Each row is a point. The window is the flat piece filled in between its corners: a triangle in 3 columns, a solid with four corners in 4, and so on. A path goes straight from each point to the next, and from the last back to the first. After which points does the path pass through the window?
In the rows, 128 means zero.

Window:
[[ 84 137 109]
 [123  58 122]
 [132 144 135]]
Path:
(1): [113 104  98]
(2): [ 88 100 145]
(3): [ 84 162 136]
(4): [105 172 108]
(5): [108 166 106]
(6): [ 94 156 139]
(7): [ 74 120 151]
(8): [131 123  83]
(9): [109 140  99]
(10): [ 81 130 129]
(11): [ 89 107 129]
(12): [ 95 113  98]
Through the window after points: 1, 7, 9

Window (4 x 4):
[[151  96 165 137]
 [179 172 106 115]
 [102 137  90 110]
 [ 99 134 131 126]]
Path:
(1): [151 115 136 174]
(2): [149 112 142 147]
(3): [151 119 168  92]
(4): [112 140 104  75]
(5): [109 149  90 138]
(6): [153 175  80 141]
(7): [167 173 108  94]
(8): [136  99 170 107]
(9): [159 104 150 159]
(10): [127 162  86 152]
(11): [124 158 128  87]
(12): [154 110 162 103]
Through the window after points: 2, 8, 12

Window:
[[111 124 127  98 146 175]
 [ 85 113 109 142 138 149]
 [134  90  94 140 136 154]
 [118 210 129  53  65 129]
 [148 132 123 168 165 132]
 [130 159 160 112  78 135]]
Path:
(1): [138 174 123 115 105 158]
(2): [134 143 142  82 123 122]
(3): [108 130 129  96 115 132]
(4): [114 151 113 130 111 192]
(5): [111 185 132 144  74 163]
(6): [127 168 134  92  87 115]
(7): [103 152 147  78 126 100]
(8): [128 189 136  99  95 183]
(9): [130 179 127 119 105 156]
(10): [119 131 123  89 137 105]
(11): [128 113 149  99 140 103]
(12): [131 166 126 150 108 178]
(13): [148 153 119 156 129 167]
(14): [106 128 129 107 135  81]
(15): [ 82 143 169  77 128 119]
(16): [126 156 109 126 119 172]
Through the window after points: 9, 11

Window (8 x 8):
[[111 160 159  92 128 106  50 134]
 [144 133 122 110  91 160 164 102]
 [187 123 114 135  66 121 144 114]
 [149  73 111  96 126 173 163 132]
 [138 174 126 113 158  92 143  96]
 [199 169 149 136 142 164  64 149]
 [ 94 137 152 156 187 142 144 127]
 [153 119 169  73 114 123 140 126]]
Path:
(1): [154  94 154 107 131 131 110  77]
(2): [135 136 160  94 147 138 103  98]
(3): [124 148 146  99 141 141 113 150]
(4): [158 159 122 116  80 121 155 176]
(5): [180 106 123 138 101 125 122  64]
(6): [139 138 143 109 138 136 118 103]
(7): [130 165 129 111 144 126 148 145]
(8): [146 157 145  83 100 123 144 168]
Through the window after points: 4, 8

Window:
[[150 107 153 195 125 153 150 131 142]
 [155 114 154 158 168 133  65  93 167]
 [ 74 172  68 118 129 122  81 172  95]
 [151 141  84  75 142 124  97 105 134]
 [127 161 146 101 142  58  67 116 125]
 [122 165 112  66 137 170 126 184  89]
 [ 99 103 133 139 159 160 163 171 132]
 [ 75 102 159 149 112 172 143 132 117]
 [137 178 131 127 219 105  96  85  95]]
Path:
(1): [ 98 184 129 116 135 136 103 131 163]
(2): [118 157 123 111 142 150 118 136 136]
(3): [159  92 142 121 154 144  82 167  71]
(4): [146  96 137 116 148 102  92 134  94]
(5): [101 163 136 133 149 126 120 135 154]
(6): [132 177 140 114 152 153 125 134 148]
(7): [130 110 111 109 138 133  98 147  86]
(8): [143 121 112 102 149 117  89 118 117]
(9): [124 179 114 105 141 127 116 113 165]
(10): [ 97 196 133  99 149 133 110 136 142]
(11): [122 129 123 103 151 126  93 130 100]
(12): [136 104 136 140 152 116 101 131 109]
(13): [123 153 144 134 143 127 110 126 154]
(14): [110 200 103 115 159 132 125 124 154]
(15): [159 124  99 107 169  82  50 141  82]
(16): [115 128 103 132 146 116  93 148  97]
Through the window after points: 2, 4, 6, 8, 12, 16

Window (12 x 12):
[[ 78 166  90  88 104 113 167 119 163 131 132 154]
 [140 147 136 104 101  61 127 143 168 176 144 152]
 [134 130  63 154 131 110 140 134  71  69 172 150]
 [ 90 111 146 150 118 132 170 161 160 135 120 107]
 [118 173 147 132  89  89 137 131 127 129  68 111]
 [133 145 105 122  63 151 111 135 160 144 151 139]
 [129  96 132  99 114 149 173 118 130 137 145 139]
 [110 137 138 104 176 215 116 137 111 122 160 132]
 [129 151 108 150 113 115 153 126 141 175 108 142]
 [121 159 164 133 114 137 173 126 145 141 159 145]
 [154 143 105 148 193  86 205 105 134  65 133  82]
 [148 151 111  79 186 224 173 180  95 101 180 134]]
Path:
(1): [123 147 116 134 118 111 160 117 104 163 158  95]
(2): [123 153 102 145 172  97 190 104  93 115 151  61]
(3): [162 133 119 129 165 112 183 129 174  60 120 142]
(4): [148 156 106 146 132 119 142 131 186 102  94 181]
(5): [122 147 119 118 115 126 151 129 101 126 152 115]
(6): [124 144 107 112 122 131 155 127 110 120 159 102]
(7): [131 142 111 132 140 119 153 141 129  93 138 156]
(8): [132 134 156 122 165 183 146 151 151  92 121 174]
(9): [117 145 102  98 143 176 150 146  96 142 177  99]
(10): [113 136 134 126 118 130 165 139 122 149 145 100]
(11): [107 119 132 137 140 154 164 171 170 105 121 146]
(12): [138 141  96 146 138 123 155 136 151 100 107 167]
Through the window after points: 2, 8, 10, 12

Window:
[[ 99  63  91 132 121 135 119 157 148 219 116 137  94 153]
 [145 157 152 143 149 100 151 156  94 125 133 140  88 106]
 [ 73 104 150 152  94 127 143  92 164 192 144 120 163 105]
 [116  91  80 109 137  75 204 178 122 155 126 146 118 125]
 [ 64  90 130  72 146 126 156  97 135 209  90 100 134 150]
 [156 146 136 179 125 117  94  86  84  73 171 165 177 150]
 [120 128 143 189 115 107  66 110 102  32  96 183 155 113]
 [130 148 129 169 139  94 126 106 154  53 141 141 110 156]
 [125 188  76 119  92 113 145 166 104 104 145 151 104 123]
 [149 102 150 131  83  90  81  92  96  61 154 115 122 107]
 [ 98 131 130 111 156  81  91 111 159 166 148 116 166 107]
 [129 108 168 130 134 152  88 101 151  61 151 192 157 121]
 [ 99 111 105 114 147 127 170 201 122 149 128  70 127 134]
 [168 149 155 117 130 108 138 110 182 145  94 114 189 132]]
Path:
(1): [115 112 111 135 149 124 139 120 140 153 131 116 141 101]
(2): [100  96 181 126  99  87  97 129 138 139 134 133 156 188]
(3): [ 98 130 140 108 102  86 142 150 118 163 155 151 128 146]
(4): [131  99  98 130 145 124 154 136 143 153 129 116 120 121]
(5): [116 111  88 140 155 136 149 110 129 163 116 109 141  97]
(6): [112 113 165  90 105  70 150 187 134  98 137 162 125 174]
(7): [103 145 145 125 107 102 109 139 133 119 146 151 149 153]
(8): [144 126  67 132 152 123 148 110 133 148 121 112 116  58]
(9): [126 114  96 127 139 118 154 133 134 131 132 134 127 120]
(10): [103 136 171 129  98  48 140 175 120 128 123 123 142 158]
(11): [104 124 145 131 122 105 109 131 112 123 128 139 151 155]
(12): [165 132  89 155 148 139 141  53 131 118 151 143 144  87]
(13): [110 114  88 145 156 169 151  88 131 132 125 128 116 100]
(14): [101 117 168 119  98  71 119 145 134 148 136 116 162 155]
(15): [118 135 141 125 115 101 120 130 130 119 137 145 152 142]
(16): [129 120 115 138 155 131 131  91 123 100 118 121 126  78]
Through the window after points: 5, 7, 9, 11, 13

Window, 14 rows:
[[141 147  90 132 139  87 139  91 131  84 128  85 118 151]
 [148 139 101 109  83 150 126 141 151 135  94 174 159 126]
 [114 117 118 151 124  80 119 141 132 107 172 116 105  94]
 [209  98  78  87 132 112 102  87 207 142 135  95 141 101]
 [118  99 147 143 158 114  76 120 103 132 124 126 188 124]
 [110 108 100 113 113  86 144 128 134 129 138 145 108 180]
 [128 107 114 141 136 116 154 116 169 133 177  84 152 135]
 [ 88  65 134 134 155 177 154 101  53 140  76 155 160   7]
 [ 92 169  96 105 128 113 110 138 143 164 105 163 130 113]
 [140 140  96 119 144 103 139 165 107 140 152 111 117 134]
 [124 103 132 147  96  68 158 144 118 163 132  94 157 111]
 [105 139 138  93 122  41 151 147 138 106 192 156 163 135]
 [101 123 110  80 137  92 131 162 173  85 125 124 130 143]
 [130 151 175 114 105  87 124 129 120 145 152 111 121 155]]
Path:
(1): [136 104 138 140 136  85 156 121 180 116 105 167 118 123]
(2): [120 120 138 137 129  77 160 152 141 120 106 157 131 129]
(3): [106 130 102 106 118 115 115 121 110 133 167 113 132 137]
(4): [125 125  90 110 110  90 101 120 137 128 161 114 141 118]
(5): [139 143 136 140 139  85 157 147 161 119 128 119 116 159]
(6): [133 135 122 152 150  73 143 125 169 120 123 123 113 119]
(7): [112 124 106 109 113 117 115 131 120 134 158 120 142 117]
(8): [120 125  80 107 126 122 118 137 107 134 159 102 159 118]
Through the window after points: 6

Window:
[[176 175 158 100 138 113 151 116 115 144  94 112  78 198]
 [168 168 135 174 155 168  66 124 152 133 174 112 110 117]
 [ 72 105 158  76 101 172 145 133  62 172 182  97 114 127]
 [ 79 218 102 186 174   8 124 138  50 128 133 152 139  76]
 [139 173 138  82  70 116  71 143 151  71 134 114  81 135]
 [208 182 136 149 153 161 185 142 143 167 148 122 109 132]
 [129 108 183 149 122 150 122 139 132 113  96  97 108 135]
 [113 104 129 144 144 111 118 114 146 102 148 136 135 125]
 [125 122 148 157 107 106 114 125 152 162 138 124  99 118]
 [124 166 147 107 161 128 139 141 141 179  88 136 132 131]
 [167 102 143 148 118 122 101 183 113 145 143 131 152 150]
 [126 179  95 161 133 113 121 138 113 130 117  88 116 145]
 [187 204 130 138  92 162 140  85 106 132 125 124 108 158]
 [114 161 187 107 108  97 138 144 163 143 149 120 143 159]]
Path:
(1): [139 140 106 145 139 151 120 148 138 148 134 183  68 160]
(2): [147 154 183 122 114 117 125 125 122 136 145  79 150 113]
(3): [160 167 137 112 132  94 124 111 117 144  96  98 153 104]
(4): [121 174 139 142 146 128 138 155 114 139 144 142 107 151]
(5): [146 129 144 130 123 154 133 143 140 145 132 138 113 160]
(6): [172 167 161  91 121 131 120 126 135 146 138  40 133 100]
(7): [147 116 140 110 132  97 122 103 142 119 135  61 133 114]
(8): [118 148 153 152 127 143 125 148 117 132 117 140 108 144]
(9): [125 177 124 188 122 193 136 122 116 133 146 156  68 160]
(10): [165 152 149 107 123  98 131 122 133 138 133 103 146 129]
(11): [159 113 162  99 128 116 127 107 142 136 157  70 157  92]
(12): [120 148 140 138 138 131 124 142 126 143 117 139 115 145]
Through the window after points: 7, 9, 11

Window, 14 rows:
[[ 99 115 163  89 140 151 118 128 112 143  50 182  93 107]
 [143 152 155 134 145 125 161 168  81 117 145 123 120 134]
 [105 145 123 104 144 136 166 119 153 187 145 104 164  80]
 [106 197 151 131 116  96 122 159 166 137  94 132 174 116]
 [138 103 143 106 122 160  83 108 149  54 146 113 113 121]
 [117 152 100  92 187 166 149  97 149 104 161 135 132  98]
 [137 179 146 121 148 171 142 181 172 159 124 144 168 123]
 [ 74 160 175 128 127 172  76  98 104 173 101  77  82 133]
 [131 177 161  89 157 110 152 112 153 161 106  92 169 101]
 [132 156 148  84 173  76 103 126 103 140 161 128 156 144]
 [157 128  82 110 141 143 161 135 130 173  70 117 124  83]
 [ 89 156 143  98 130 154 131 138 171 113 162  51  72 124]
 [146 169 149 133 115 143 160 138 146 129 176 104  52 123]
 [117 122 161 137 187 140 102 143 189  71 134 161 111 106]]
Path:
(1): [121 124 131 119 141 153 155 106 143 141 122 111 128 150]
(2): [128 126 143 109 145 131 142 126 159 130  96 129 115 164]
(3): [102 154 157  99 141 159  98 140  99 131 137 144 123  42]
(4): [123 159 143 113 128 152 111 138 136 114 122 100 106  82]
(5): [120 121 141 114 145 143 138 104 144 144 140 125 106 172]
(6): [125 144 132 118 130 161 144 124 176 117 133 105 135 158]
(7): [112 148 158  93 147 134  93 149 123 115 147 102  89  66]
(8): [132 179 138 103 154 143 122 165 144 122 145 127 126  78]
Through the window after points: 2, 4, 6, 8

Window (14 x 14):
[[179 113 125 158 138  73 139 130 125  98  95 165 126  92]
 [100 145 170 158 110 130 127 183  99 112 153  65 108 165]
 [132 134 133 144 129  70 187 111 120 100 123  92 108 153]
 [119 150  74 130  75 104 129 124 134  99  86  90 107 166]
 [110 164 204 158 107 126 129  83  93 149  64 159 148 134]
 [ 65  89  96 139 124 149 167 131  81 149 119 161  90 165]
 [116  68 138 168 153  92  80 121 151 149 183 111 105 189]
 [136 213  85 109 138 124 146 162  77 146 126 121  90 114]
 [115  85 175  91 150 156 123 176  97 145 117  96 143 166]
 [129 130 189 106 104  88 106 170  80  93 177 123 152 120]
 [166  82 153 132 124 140  97  98 157 160 130 189  71 168]
 [110 169 161 105 107 142 177 147 153  97 124 142 157 116]
 [105 134 194 124 110 199  69  67 124 111 128 160 112 134]
 [131 153 106 165  69 149 150  87 115 107 171 124 135 137]]
Path:
(1): [115 117 139 125 101 108 127 148 115 133 150 100 102 123]
(2): [126 133 140 130 132 127 132 149 107 107 146 125 121 162]
(3): [133 143 149 137 143 115 122 152 116 110 117 136 137 174]
(4): [108 112 137 127 105 110 122 131 116 139 116 102  82 122]
(5): [107 129 122 122  92  99 131 128 125 129 120 103 105 131]
(6): [138 144 118 142 114 124 139 123 123  93 104 127 125 162]
(7): [134 139 112 154 151 138 138 132  88 105 128 150 122 192]
(8): [114  93 150 129  85  97 109 109 138 149 127 104  95  97]
Through the window after points: 5

Window (14 x 14):
[[155 175 178 102 130 107 118 151 130 112  68 151 133 100]
 [112 147 164 146  72 116 111 180  88 134 118 102 136 166]
 [114 155 121  81 117 107 133 135 128 130 132  95 152 177]
 [142 141  92 150 126 174 204 123 152 175 181 180 110 130]
 [188 122 112 114 121 120 126 122 122 142 148 163  93 152]
 [152 127 102 105 206 105 126 144  92 136 138 163 104 112]
 [178 121 142 128 158 161 118 108 128  76 127 104 121 120]
 [142 103 126 163 148 110 201 116 137 148 104 112 146 119]
 [135 184 157 134 114 130  79  63 130 114  97 141 113 115]
 [152 120  41 108 123 140 144 110 129 151 161 173 109  88]
 [132 112  92 155 134 153  68 153 161 196 105 181 101 120]
 [109 125 171 119 128 129 118 105 143 113  55  94  80 105]
 [109  96  83 108 144  85 154 136 130  88 142 164 125 148]
 [146 109 148 140 119  94  70 151 160 122 161 128  86 100]]
Path:
(1): [126 114 124 113 117 135 139 135 117 146 140 141 132 130]
(2): [137 107 146 110 124 137 136 119  98 159 128 172 136  94]
(3): [141 151 105 149 118 115 119 132 181 104 104 104  92 155]
(4): [119 158 103 160 148 133 120 141 126 111  86 103  85 106]
(5): [158 110 132  93  95 125 135  96 146 154 152 169 145 135]
(6): [153 113 160 110 131 147 103  94 125 127 116 150 127  81]
(7): [108 158 105 153 134 117 171 143 154 117  92  86  72 173]
(8): [134 173 118 138 127  95 136 176 138 128 122 115 105 145]
(9): [157 134 182  92 131 130 105 113 122 114  74 170 142  86]
(10): [ 87  77 146  97  59 165 105 122 104 153 135 117 146 121]
(11): [168 160 114 161 167  92 129 152 145 119 115 156  90 129]
(12): [207 193 102 157 161  86  78 131 143  98 120 159  78 133]
Through the window after points: 6, 8
